Each row is a point. A path goes straight from each point to the next, and from the last back to the first. The post is the endless flat space through its rows: a point in 2 columns, a line in 3, a plane in 4, and so on, so that a path can go around it. Count how often the path circles the post. Going back the other way cancels.
In the rows, zero is written as 128.

Post (1 x 2):
[[127 138]]
Path (18 x 2):
[[ 91 167]
 [ 92 117]
 [109 125]
 [ 72 166]
 [125 173]
 [156 150]
 [145 146]
 [124 191]
 [101 169]
 [146 188]
 [171 143]
 [150  73]
 [117 122]
 [104 140]
 [129  73]
 [150 109]
 [155 164]
 [130 175]]
Times around: 0

Post:
[[181 161 131  93]
 [128 111 141 125]
 [100  86 106 132]]
Path:
[[ 70  96  97  87]
 [169 123 102  82]
 [175 100 116 119]
 [201 135 135 142]
 [ 83  87  94 160]
 [109 151 123 107]
 [ 86  99 163  92]
 [169 127 145  58]
 [165 128 119  85]
 [175  86  99  97]
 [164 133 144 134]
 [137 136 174 146]
 [ 67 123 132 141]
 [ 93  97 200 121]
 [114 134 173  95]
 [118 101  92 102]
 [150  86 175 117]
 [178 128  98 117]
 [123 111 124 148]
 [134 166  76 141]
 [146 183 125  99]]
Times around: 3

Post, 5 rows:
[[120 158 149 133 135 158]
 [ 60  58  86 152 143  98]
 [149 132 130 137 101 116]
 [139 128 158 117 108 153]
 [152 123 122  99 120 109]]
Path (25 x 6):
[[131 162 176 129 120 163]
 [107  55 138 116 138 125]
 [120  62 139 119 118 173]
 [105 137 108 166 134 154]
 [186 110 101  79 151 121]
 [120 119 103 119 160  84]
 [152 161  99 157 111  58]
 [121 144 153 127  72 130]
 [140 197 128 125 139 167]
 [151  84 107  74 148 148]
 [113 147 139 217 107 133]
 [128 235 175 150 145 149]
 [ 61 102 145 109 124 119]
 [129 145 163 109 142 160]
 [122  56 125 140 102 117]
 [162  99  56  43 166 100]
 [102 139 109 148 104 148]
 [103 123 158 106  95 113]
 [ 78 139 100 127 139 126]
 [138 110  97  94 115 130]
 [175  79 133 122 101 143]
 [152 166 162  92 165 175]
 [140 123 138 150  97 144]
 [ 68 190  82 176 164 118]
 [130 170 174 104 106 129]]
Times around: 0

Post:
[[ 69 139 132 133 121 104 103  94]
 [180 105 122 113 120  85 160 154]
 [150 127 122 124 108 110 192 178]
 [ 85 135 115 148 120 144 109 145]
 [134 133 146 153 121 159 156 154]
 [ 81 150 102 155 112 179 125 104]
 [162 167 135  90 129 105 109 120]]
Path (25 x 8):
[[208 128 171 108 144 190 118 204]
 [156  68 149 114 125 121 214 188]
 [110 115 162 170  92 170 189 121]
 [128  62 126 192  91 103 126  99]
 [133 165 155 132 136  67 118 183]
 [145  74 157 179 148 158 144  99]
 [107  67 150  81 123  36 128 186]
 [147 148 176 114 124 164  54 136]
 [155  92 104 117  94 122 114 160]
 [114 132 122 154  98 114  89 105]
 [ 80 179 108 139 113  99 168 173]
 [145 127 100  93 137 118 186 123]
 [127 149 157  92 132 154 122 138]
 [111 131 124 130  92 109 148 167]
 [121 155  93 133  86  86 192 131]
 [138 184 129 115 139 100 148 153]
 [159 210 124 122 123 137 149 131]
 [118 131 144 151 142  84 125 150]
 [ 83 141 132 124 133 134 191  94]
 [113 131 150 112  99 128 201 110]
 [ 95 162 137 115 102  95 121 114]
 [108 144 167 146 133  55 109 177]
 [153 125 187 167 162 167 134  77]
 [129 140 149 120 133 137 154 147]
 [ 90 106 149 158 108 206 119 102]]
Times around: 4
